Rows are points. The last column is the point's height on a tilted bowl or saddle (a function of degree 2), plus a little noise. Count its main directions that bend up, bend down and stay straight.

Points:
[[ -4 -18  30]
 [  7 -26  32]
 [  7   8  12]
 [ 42 -60  19]
 [ 19   7  10]
 [ 14  -5  21]
 [-33   2  12]
 [-24  14   3]
 [ 10  59 -60]]
Directions: 0 up, 2 down, 0 straight

Points:
[[ 19 -18   8  29]
 [-21  20 -11   0]
 [ 16  28 -34  24]
 [ 16 -16  24  27]
 [ -7  17 -11  17]
 [  4 -47 -48 -60]
 [ -2  55  46 -29]
 [-11  16 -25   3]
 [-21  60  -1 -55]
 [ -6   4  36  30]
 [ -2   4  35  31]
 [-17  31  36   5]
 [-26  18  34  12]
 [ 17  33  26  25]
 [-33   6  12   8]
 [  6  -6   8  34]
 [-13  26  18  14]
 [ 53 -19 -12  21]]
Directions: 0 up, 2 down, 1 straight

Points, 27 rows:
[[-41   0  22 -40 -14]
 [ -2   6  -5  17 -15]
 [ 20  -1  -7 -14  -7]
 [ -9  21  -9   3  -4]
 [ 18 -13 -22 -14 -19]
 [ -4 -26   8   2 -19]
 [-28 -60 -24  14 -60]
 [  4  32  33   4 -14]
 [-18  19 -30  -6  -6]
 [  3 -15  16 -27  -6]
 [ 35  33  29   5 -17]
 [  9 -13 -21  -1 -15]
 [-13  -1  -7  -7 -10]
 [-36 -37   8 -12 -38]
 [ 28 -25   1  -4 -24]
 [ 22  13  19   3  -9]
 [ 50   0  14 -23 -26]
 [  2  23  19  -8   1]
 [  4  -6 -14 -15  -8]
 [-14   4   2 -12  -5]
 [  9 -11   1  22 -20]
 [ -6  12 -15 -12   0]
 [ -5   3   9  17 -20]
 [ 10  -4  -5 -15  -6]
 [  6  -1   1  27 -22]
 [-15  -5  -5 -23  -8]
 [-21   0  -8   5 -19]]
Directions: 0 up, 2 down, 2 straight

Points:
[[-21 -32 -13  -2  13   8   3]
 [ 49   5   2   3   0 -29 -19]
 [ 24  17 -27  35  -3 -37 -60]
 [-22   1  43  31 -29 -36 -15]
 [-20 -14   8  23  -1 -56  20]
 [ 11   3   0   6  16   2  -9]
 [  7  -1  -9  21  -3 -17  -9]
 [  5  -6  13   4   2   1  -3]
 [ 20  -2 -22 -22 -37  11 -17]
 [-12   8  -3 -20 -20  26  -4]
 [ 27   8 -36   3 -12   7 -41]
 [-40  -4 -19 -13 -14  -5  21]
 [ 12  14  20   5  24   3 -15]
 [ -6 -23 -22  -6  10  11  -3]
 [ -5  11  12  28  -5   1 -18]
 [  6   7 -30 -26  22 -19  -4]
 [ 21   3  11  -1  15 -22  -2]
 [ 25  -2  -3   5 -20  22 -20]
 [  9  -6  17 -55   7 -24  -2]
 [ 29  -4  23  18  17 -18 -36]
 [ 14   3  27   5   1   2 -14]
 [ 30   1  -6 -13  37   0 -16]
 [-39   6  24   1 -10  12  19]
 [  5  14  40 -36   0   3   0]
 [ 33  -3 -12  12  -6   7 -25]
 [ 30  11 -26   7   8  58 -57]
 [ 41 -10   1  34  25 -16 -51]
 [-28   8  38 -14 -33  14  21]
 [ -1  29  28  31 -13   5 -38]
 [ 16   7  13  21  -7  -7 -23]
 [-16   5  -6  28   5  12 -10]
 [ -3   1  -2 -10 -31   0  12]
 [  7  29  -9  23   8 -35 -25]
 [  4   3   9  24 -20 -12 -13]
 [ 20 -14  32  15 -19  29 -34]
 [ -6  -6   6   7 -23  18   1]
 [ 15   8  -8  -2  18   7 -12]
 [ -4  20  14 -15 -17 -11  19]
 [ 35  48  26  12  12 -16 -44]
 [ 12 -17   2  39   9  17 -40]
 [-14  -4  12   2   6  31  -6]
 [  3   5 -16   3  -2  -4  -2]
 [ 20  -6   7 -13 -60  15   1]]
Directions: 0 up, 2 down, 4 straight
